Each wall is flat, endless, passes through zero and stands at right angles to its row. A trip goes straight from one point to another. Which walls does it cross, in order?
(in the rows, 128 means zero)

Walls:
(1): [141 145]
(2): [109  81]
(3): [168  87]
(4): [103 159]
(5): [116 140]
(6): [116 142]
Trips:
[115 124] to [133 152] -> 2, 1
[110 122] to [142 154] -> 2, 1
[112 176] to [ 44 103] -> 1, 2
[130 106] to [93 78] -> none

Walls:
(1): [171 135 140 124 163 131  75 191]
(2): [ 93 168 159  48 106 106 240 112]
(3): [ 75 141 131 162 138  73  83 175]
(4): [110  71  84  98 123 144 107  60]
(5): [ 94 144 169  84 174 127 163 169]
(6): [106 100 110  72  58 154 124 186]
(7): [143  91 110 153 142  90 150 146]
Trips:
[143 196  67 114 107 221 154  65] to [207 117 124  73 222 165 119 103] -> 1, 2, 5
[161 160  58 140 108 121 124  92] to [149 145  69 155 173  95  93 179] -> 1, 3, 4
[139  79 174 133 126 151 154 111] to [ 80 109 145 106 117 225 118 223] -> 6, 7, 1, 4, 2, 3
[148 114 136 207 164 143 142 132] to [249  74 121 134  36 102 153 189] -> 3, 6
[ 81  95 175  85 187 174 171 102] to [ 85 106 161  74 146 139 104  56] -> none
[ 74 158 111 146 130 144 213 163] to [158  70 102 162 162 108 138 101] -> 6, 3, 4, 5, 2

Walls:
(1): [150 198  74 125 110 104  57 187 156 165 111 122]
(2): [143  49 152 122 123 140 103 128 100  86 143 142]
(3): [102  78 101 126 101  98 146 152  86  31 144 160]
(4): [ 98 169 175 155 106 115 149  97 115 102  63 101]
(5): [127  53 173 110 133 134  33 183 123 101 164 131]
(6): [157 157 119  60 104 140  72 104 114 136  81 124]
(7): [118 130 104 128 194 113 123 156 115 209 153 110]
(8): [109 147 190 127  91  63  56 145 138  94 156  69]
(9): [ 91 120 113 147  79 106 106 101 160  84 219  95]
(10): [107  84 144 122 108 166 124 141  86  60 119 118]
(11): [110 105 163 160 138  39 107 102 123 162 154 126]
Trips:
[111 175 157 156 108 162 155 139 103 133 110 156] to [140 170 109 103 150 102 170 118 175 150 153 160] -> 10, 1, 7, 4, 11
[142 187 117 151 126 166 141 122 134 170 142 118] to [125 154 109 111  95  39 154  41 140 149  86  79] -> 11, 9, 8, 7
[113 121 108 249 121 110 131 159 176  55 175 191] to [161  99 102 127 188  84 137 106 163 139 195 114] -> 10, 7, 8, 3

Walls:
(1): [123 123 127 170 179 110 117  92 167 164  56 209 195 151 175  93  84  93
 140 129 110 134 127 154]
(2): [126 119 148 212 151 144 133  88 118 172 188  89 168 113 227  65 136 152
 148 131 241 124 110 172]
(3): [143 116  93 110  97  82 183  78  95  94 149 137 112 100 122 163 150 168
  79 185 111 168  93 117]
(4): [221 204 108 126  56 122 113 202 140 116 113 119 137 119 162  95 133  66
 121  47 120 127 139 130]
(5): [116  90  89  97 143 149 124 187 194 118 180  91 161 146 177 172  87 144
 110 142 119 136 134  95]
(6): [159 102  80 124  56 115 125 139  87  74  57 168 160 146 183 156  68 107
 117 125 107 105  41  90]
(7): [108 113 130 171 215 120 124  56 116 135 152  79 140 118 138  91  19 122
  91 180 116  97  69 166]
(8): [ 99 175 142 119 173 170 112 123 132 190 117 187 169 146 143 145 198 115
 189 149 126 105 106  78]
(9): [105 143 128 174  77 157  58 135 141 103 110 139 122 173 103  83 190 151
 149 110 173 104 151 122]
Trips:
[119 108  94 169 119 105 128 147 158 148 167 109 124 109 139  90  91  94
 106 148 148 114 121 134] to [ 93 102 119 126  55 103 172 143 197 101 209  94 144 111 113 125 186 153
 167 113  78 101 112 121] -> 1, 3, 9, 7, 2
[ 94  91 133 115  94 150 160 225 185 102  79 185  85 147 120 167  68 108
 117 170 162 154 136 114] to [176 153 136  66 152 108 142 113 168 100  85 122  99  88 163 118  89  57
 140 133 155 114 112 137] -> 4, 7, 5
[120 156 112  91 151  94  49 121 124 187  78 213 131 112 104 178 104 142
 140 176 102 112 128 213] to [149 107 103 125 148 210 188 106  53 140  99  88  64 118 175 100  98  59
 160 122 114 149  88 144] -> 2, 4, 8, 1
[ 74 123  98 190 115  85 126 128 216  82 197 107 125 169 154 133 134 159
 176 175  84 125  85 169] to [140 152 134 100 179  65  92 108 151 126 115 138  97 156 134 162  78 121
  99  70 145  64 156 120] -> 3, 2, 9, 4, 6

Walls:
(1): [ 74 141 165 114 145 164 156 110 132 162  88 143 110  92 129 133 129 100
 143  95 105 153 152 179  78 121 138 180 102 159 102 115 163 106 102 171
 126 185 146 121 110 140 160 127 107 115 150 133]
(2): [142 148 110  70 171 169 158 182 206 154 189 179 118 176  69 132 173 102
 141 110 168 217  80 145 159 162 121 123 178 116 185  82 120 183 115 125
 135 118 146  84  87 141 145  83 117  45 155 126]
(3): [148 171 107 163 116 150 116 131 200 135 140  98  98 171  91 124 156 161
 146 194 104 117 107 129 118 181  98 116 134 184 142 164  78  84 137 118
  78 141 139 154 154 134 190 136 184 113  52 138]
(4): [ 45  92 123 102 166 144  97 100 100 101  89 118 139 192 161 110 139 129
 156 133 155 180  99 191  86 145 143 146 136 122 106 122 154 148 152 121
 111 168 137 155  94 140  57 151 124 127 133 205]
(5): [ 97 167 122 114 147 197 109 138 121 126 151 153 142 144 180 115 126 186
 133  88 136 113  98 100 158 160 102 170 155 130 108 118 230 100 117  91
  91 127 156 171  99 142 109 146 163 170 102  92]
(6): [ 96 138 141 122 115 179  90 131  85 145 149 148 111 151 110 158 109  80
 165 166 111 139 158 148 172 214 161 169  46 158 117 194 174 140  61  70
 143 165 115  97  99 208 104 176 110 184  13  92]
(7): [148 155 189 160 109 116  89 139 174 135 133 173 103 146 145 135 127 136
  85  70 134  84 142 140  99 106 117 206 162 122 199 168 124 147 140 146
  94 138 135 129 157 149 126 199 100 130 146 119]
(8): [174 126 174 150  90 115 147  92 195 128 128 104  69 114 118  97 131 115
 130 111 212 120 172 189 113 165  95  67 173 128 109 138 155  91  80 111
 110  60 127  78 134  38  81 146  99  64 145 167]
(9): [ 94  85 152 141 129 122 105 111 112 101 125 106  68 144 194 153 125 150
 153 204 124 122  90 140 110  81 177  48 111 153 106 126 112 123 100  94
  33 161 143  99 156  65  81 128 156 142 138 147]
Trips:
[120  92 144 147  52 171  97 101  76 102 138 115 158  96 180 154 147 145
 198 165 114  92 104  78 110 161 122  69 145 139 180  95 158  55  98 127
 189 114  96  43 118 151 118  77 103  92 130  94] to [ 82 125 134 139 140 147 249 117 156 142 132 138 143  74 154  76  87 130
 116  98 142 102 213  90 138 141 123 131 172 208 129 101 175 175 153  75
 122 135 147 117 147 129 145 117 144  76 146  87] -> 1, 6, 9, 2
[197  83  77 115 134 128 172  92 161 102  88 113 133 142  65 107 127 182
  96 157  72  80 102  95 107 139 120  66 168 110 141 109 132 101 142 151
  73  87 151  97 112 145 109 168 146 148 140 110] to [146 114 122 131 168 106 128  93 105  96 136  59  76 159 163  73 128  77
 167  85  64 113 111 121  75 136 126 131  94 134 162 110 127 165 125 143
 149 128  33 216  87 168 179 162 150  90 106 122] -> 8, 9, 4, 1, 6

Walls:
(1): [170  89 125  77 128 176 120 104 103 104 119  48 125  81 115 180 212  98
 124  91 124 166  90 106 120 166 144 137 126 180  77 116  78 135 114 123
  62 107  91 116  90 100 128 178 150 136 181 155]
(2): [ 61  82 162 148 119 160  44 127 196 115  95 135 122 178 202 132 155 124
 142 119 112 167  95 148 134 135 121  82 111 174 109 124 184 118 161  85
 140 175  95 157 143 177 101 146 121  93 109 153]
(3): [ 74 214 108 202 119 164 171  79 137 120 106  85 103 163 225 107 129 112
  86 114 142  89 122 127 128 101 133  96 192 122 128 158 138 150 174 145
  88 178  88 141 164 102 149 111 121 118 114  95]
(4): [169 146 114  88 133  94 143 159  92 170 124 130 142 125 149 167 141 140
 137  95 160 118  77 161 139 184  46 114 106 133 120 135 160 113 122  90
 146  93  78 114 110 151 153 136 133  91 121 149]
(5): [115 181 115 137 106 141 108 126 135 110 119 140 131 142 163  80 141 135
 136 180 154 128 152 124  89 122 119 138 148 121  84 178  96 104 148 153
  97 136  44  99 156  92  89 115 100 113 132 156]
(6): [194 205 136 119  82 130 122 131 112  94 141  92 183 113  84 124  64 138
 150 143 163 166 119 114 140 133 104 106 149 168 172 112 175 154 136 123
 174 150 179 170 160 184 169 130 138 140 146 172]
(7): [ 97 120 115 192 120 131 148  92 143 150 107  93 126 191 127 175 121 135
 106 109 142  26 107 148 171 128 104 123 162 110  78 123 100 110 122 115
 120 162 113 185 137  85  95 107 142 136 144 105]
Trips:
[135 161  97 114  90 146 111 112 123 171 146 165  82 202 116 108  52 164
  77  53 135 197 136 131  71 130 148 156 131 143  96  93 167 120 141 166
 142 171 119 131 174 148 130 116 100 139 113  67] to [ 73 146 112 136  87 103 100  96 142 112 130 158 115 153 108 128 130 163
  91 144  87 124 100  91 137 120 129 143 160 143  94 142 143 142 139 123
 217 186 130  85 137 158 139 128 153 127 169 165] -> 7
[ 91 166 166  79 103 160 132 201 103  64 116 133 139 110 111 139  74 124
 118 131 151 126 142 150 131 126 136 134 177 112 151  68 103 133  66  91
 131 161 121 124 133 120 114 108 170 109 128 153] to [ 83 158  81 112 156 156 112 145 154  86 148  88 130  96 127 126 113 107
 174 139 111 118 167 123  85  63 137 127 130 158  97 128 169  97  87 158
  88  88  67 122 152 136 131 131 136 162 138 148] -> 5, 1, 3, 6, 2
[162 195 112  66 142 103 132 133 143 103 148 139 152 116 134 102 136  82
  70  98 169 139  69 119 154 114 163 184 122 114 154  74 195 161 125 125
  84 106  70 104 156  89 119 175 126 112 109 145] to [113 128 125 119 127 135 148 174  91 118 127 136 166 159  76 125 149 111
 208 116 111 143 142 117 132 146 181 138 125  88 137 118 156  87 108 133
 134  97 166 112  69 126 118 135 156 187 120 132] -> 3, 5, 4
[116 112  87 122 171  88 168 130 152 144 123 109 118 125 169 119  79  32
 153 124 109  90 112  92 160 126 176 135 129  89 119 137 115 130 120 100
 152 112 128 162  81  25 158 178 187 171 157 151] to [152 159  87 161 121 103 130  54 100  78  71 180  91 115 134 170 180 119
 172 129 107 113 104 125  97 125  96 145 124 133 124 107 142 141 131 137
 159 127 121 177 175 180  73 121 140 105 106  89] -> 4, 1, 2, 6, 5

Walls:
(1): [103 189 116 117 151  52 122 154 110 110 103  93 133  82  77  93 121 127
  80 122  72 146 152 163 124 147 188 153  76 118 123 170 122 131 134 179
 117 127 100 114 177 143 148 101 123 149  85 126]
(2): [152 163 101 113 179 112  88  84 155 111 103 126 145 106 156  94 158 114
 100  94  75 165 149 173 107 159  47 137  70  94 132 130 140 169 151 103
 155 120 113 153  79  98 135 113  55 136 100 155]
(3): [134 206  98 157 120 143 160 128  85 144  72 141 187  78 147 109 114 150
 140 143 109 103  50  79 127 207 140 170 133 130 135 171  55 112 116  31
 101 123  95 132 112  97 113 167 160  56 115 142]
(4): [103  90 127 127  86 108 120 153 112 164 121  76  94  98 122 124 148 128
 153 158 111 104 128 142 134 140 163  65 112 133 151  90 131 121 187 142
 122 117 142 181 161 160  98 131 146 195  88 133]
(5): [125 143 133  77 148 150  70  80 141 144 137  28 120 102 134  93  88 194
 140  88  84  86 142 137 173 196  83 136 132 139 112 138 144  98 150 141
  74 122 113 117 179 151  66 132 131 135 154 149]
(6): [105 194  65 140  90  98  77  88 123 167 102 155 115 190 141 156 113 171
 160 107  78 213 135 159 105 111 122 145 135 206 138 129 148 105 157 111
 183 100 161 182 133 186 116 126 122  81 117 130]
(7): [106 148 143 208 134 175 126 131 172 206 155 148  93 148 153 124 100 148
 115  75 103 138 194 120  75 119 130 159 139 135  63  78  85 133  66  95
 105 174 136 135 109 156 136 193 112 142 156 185]
(8): [104 116 135  89 184 139 106 172 142 190 151 124  20 101 111 172 146 121
 137 111 127 169 198 168 125 172 142 114 156 129 128 131 151 195 121 137
 169 121 113 150 166 108 119 169 130 119  56 199]
(9): [176 142  73 133 182  90 103  69 108 145  75 121  94 243 132 147 144 143
  78  99 121 143 114 184 145 129 146 161  68 145 117 126 110 119  85 146
 167 142 136  85 127 126 134 151 149 123 216 128]
(10): [107 138  76 243 130 125 128 124 166 159  97 167  68 172 160 131 103  94
  84 142 109 185 120 157 127 156 113 163  81 168 119 150 142 111 106  57
 137 113 176 112 133 133  62 175 112 104 102 163]
(11): [ 82 126 152  83 129 155  80 146 137 133 194  92 170  78 124  89 141 178
 169 144 104 147 125 165 184 112 133  80 124 152 107 190 141 132 104 138
 105 134  95 145 153 160 149  91 119 157 117  57]
(12): [199 125 117 110 171 124 179 123 136  91 150  78  77 121 111  33 139 137
 110 116 165 131 128  96 102 160  95 163 151  96  81 234 115 231  77 177
 157 123  97 143 103 110 137 142 146 158 101 125]
Trips:
[ 74 136 130  91 155 128 153 130 116 172 190 111 165 174 135 137 116 135
 154 127 167 124 118  63 142 156  68 134 118 120 106  57 118 118 134 103
  91 173 160 131 115 134 141  89 164 116 105 152] to [149 140 169 141 101 188 145 187 162 166 158 132 163 143 119 119 110 154
 107 122  65 202  85 133 140 134 144 182 190 131 150 129 134 124 103  89
 150 183 101 107 143 132 171 156 122  63  74  98] -> 11, 6, 8, 5, 10
[145 142 138 117  93 158 140 143 158 201 203 154 131 139  98 176  87 135
 138 117 129 115 143  88 120  77 206 118 187 160 101 159 131 102 132 106
 133 110 119  55 160 107 173 134  70 180 121  95] to [173 154 150 156 107  83 135 105  91 157  89  73 153  66  72  37 136 188
  92 119 166  74  95 147 100 121 127 124  83 171  81 195 137 131 165 155
 178 122 157 104  90  72 144 117  93 131 149 154] -> 8, 1, 12, 3, 5, 7, 9, 2
[132 120 123 102  84 126  87 167 121  80 185 229  91 105 159 188  70 119
 145 157 123 184 111 166 184  98  99 124 123 119  96 154 114 108 164 159
 119  40 150  51 165 108  99 225 134 106 125  91] to [108 115 105 112  98  67 142  79 109 134 159 152  92 165 101  82  76 112
 107 180 187 137 144 135  81  96 122 132 172 141 119 101  84 123 139 104
 115  69 118 109 104 155 180 115 117 176 135  90] -> 8, 11, 9, 12, 10, 4, 7

Walls:
(1): [169 104 170 178 107 202 165 101 123 130  90 124 106 181 121 147 181 136
 166 133 151 153  96  86  76 169 109 103  97 149 133 168 141 173 147 120
 113 162 135 133 122 104 159 105  77 101  93  94]
(2): [112 117 153 159 195 108 192  51 156  71 126 166 111 144 128 149 176 144
 139 112 131 143 140 150 139  98 112 131 119 170 118 155 160 143 130 161
 112 143 112 120 120 156 155 120  23 149 145 186]
(3): [129 180  87  53 113 138 101 137 118 203 146  82 173 144 173 141 106  63
 159 109 116 156 126 109 155 108 152  85 121 138 126 133 170 175  93  77
 116  89 148 158  98 125  93 183 199 130  74  90]
(4): [ 92 111 158 157  78 133 109 166  95 155 154 138 118 113 110 151  79 125
 119 134 177 122 152  91  87 158 110  76 169  75 178 194 123 132 126 150
 176 133 115 151  93 166 150  94  85 138 201 106]
(5): [ 73 145 151  96 164 117 204 127  87 123 155 149 143 121 143 128 140 125
 146 173  99 119  86 133 104 137 154 161 154  68 151  49 127 109 148  94
 100  82  82 114 189 110 137 149 106 148  51 172]
(6): [133 117 173 121  99 109 146 170 141 113  94 134 155 111 125 173  99 168
 161 131 177 157  78 138 116 109 118 166 110 130  97 139 174 122 153 121
 123 156 129 187 126 155 174 145 121 115 103 111]
(7): [147 122 141 127 166 117 167 122  95  85 139 140 115 153 107 168 113 128
 139  99 127 146 166 124 182 156 122 121  97 170 156 146 166 149 142 114
 105 160  99 163 148 126  94 158 111 145 131 208]
(8): [172  99 137 137 147 122  95 134  77 120 141 128 104 109 137 118 180 159
 116 109 124 100 164 163  82  83 115 125 175 128 173  85 105 126 161 156
 136 139 105  97 106  80 141 126 129 138 153 137]
(9): [168 119 113 140 132 122  98 160 146 117 123 131 123 113 106 125 122 131
 131 163 103 170 151 103  90 139 137 109 100 173 110 173  93 103 200 126
 146 150 154 179 131 135  59 129 148  93  81 128]
Trips:
[125  98 162 114  88 118  95 137 128 176 159  62 149 159 105 173 111 164
  98 180 112 121  81 136 193 157  63 149 156  63 142 172 155 134 181 101
 104 164 115 148 115 124 129 110 111 138  83 143] to [125  95 178 142 108 132 102 136  92 117 115 148  87 111 149 146 149  99
 132 149 139  96 152 158  72 136 113 106  96 142  95 136 130 133 155 101
  94  74 155 175 116 148 138 145 182 148 111 119] -> 7, 8, 5
[154 129 123 133  94 160 153 146 142 126 121 127 156 184 134 148 124 144
 155 160 103 113 135 143 140 113 149 110 103 144 174 169 185 165 185 110
 141 127 207  85 159 156 152  88 136 123 104 125] to [117 125 132 110 118 150 127 150 120 110  83  97 152 129 105 118  87 133
 191 112 141 107  71 149 119 164 122 159  78 142 136 107  83 161 125  99
 145 144 139 148 133 105  82 168 169 164 140 117] -> 2, 5

Walls:
(1): [119 131  90 135 118  92 108 149 143 139 170 109 211 107 158 135  47 126
 183 119 107 109 115 140  49  90  71 151  64 130 112 157 109 115 103 157
 169  94 109 180 136 163 165 106 127 151 139 139]
(2): [190  89 122 154  75 100  71 115 122  70 106 140 137 146 242 104  65 178
 124 146 130 134 111 181 122 116 149  92 168 107 115 124  98 103 103  99
 136 208 219  66 191 195 125 111 113  75  25 128]
(3): [102 149 121 137  54  66  60 149  68 150 106 145  99 179 171 103 125 161
 116 113 139 140  74 104  86 123 108 154  94 161 163 209 117 141 105 101
 170 132  89 168  50 151 122  71 141 112  45 137]
(4): [134 118 109 129 189 183 131 102 163  73 187 128 103 126 142 211 156 124
 127  99 183 131 133 200  90 147  97 140  99 161 135 128  95 103 137 111
 189 106 104  27 185 232  79 116 119 117 120 135]
(5): [133 145 110  95 113 133 124 116 118 168 166 179  29 138 106 104 112 153
 138 150 152 129 108 181 188 119  50 161 117 204  33 156  93 160 170 180
 159  98 180 131  94  66 145 110 119  44  72 116]
(6): [154 151 128 137 147 168 144  70 156 127 161 175 161 125 110  68  53 183
  88 133 148 110 138 109 166  53 162  90 137 168 142  94 135 207  76 110
  97 191  59 125 117 141 134 148 126 166 137  62]
(7): [ 90 138 137  93  88   7  86 192 154 129 148 178  62 131 124 106 153 125
 168 146 187 106  57 126 170 130 147 119 183 213 132  53 172 125 130 157
  70 159 128 140  99  96 160  90  59  80  59 135]
(8): [ 70 141  38  97 157 109 125 101 118  62 130 155 137  59 122 166 165 114
  92  81 130 182 134 131 160 133 164 133 157 145  81  55  54 145 153 161
 112 135 119 145  72 121 139 108 113 152 187 145]
(9): [ 49 157 147  64 144  41 134 129 139 117 119 116 106 150 145  37  44 126
 139 144 108  86 108 153 100 150 113 154 206 144  72 174 156 133 101 178
  94 163 126 103  56  90 146 121  39 172 146 149]
(10): [ 58 120 139 101 163 117  74 103  67 110 131 111  78 128 142 118 185 138
 103 131  86 193  88 133 130 111 167 107  65 108 145 120 107  94  92 185
 115 147 107 119 124 156 141  96  26 125 125 159]
Trips:
[ 84 111 164 121  99 104 105 159 159 103 146 206 160 160 159 170 122 127
 142 112 183 200 109 121 176 184 162 121 226  84  57 125 126 151 180 175
 132  57 127 134 110  60 123 138 132 135 118  82] to [173 129 156 130 108 154 148  80 100 107 187  48 179  79 155 145  52 171
 157 161 167 100 115 133 118 111 127 129  89  83 185  63 111 123 139 132
 109 124 119 118 119 131 104  61 141  75 146  72] -> 2, 9, 6, 1, 4, 5, 7, 8
[155 140 204 104  88  90 184 118 182  96 160  98  91 109 134 115  95 112
 145 131 146  83  72 115 102 150 115 143  59 111 127 112  86 101  51 133
 128 162 172 133 115 123  82 200 131 118 166 105] to [184  93  68 186 126 135 111 179 143 136 127 161 114 146 143 148  70  66
 142  99 111  84  66  92 112  88 176  88  68 140 106 144 128 127 137  82
 118 134  51 151  85  70  67 141 154 132 176  84] -> 4, 7, 2, 3, 9
[125  80  72 105  56  60 120 150 192 156 167 144 134 115  80 102 118 103
 103  86  92 174 135 165 136  84 102 120  79 100 144 151 162 192 100 142
 131 200 181 184  94 189 108 136 167  95 125 106] to [167 125 119 108 171  73 120 155  94 132 166 199 109 181  78 154 167  76
  82  64 113 162 199 179 171 138 138 111 149 178 143 108  84  56 135 130
 151 145 112 105 107  90 119 138 176  94 135  96] -> 1, 2, 4, 6, 3
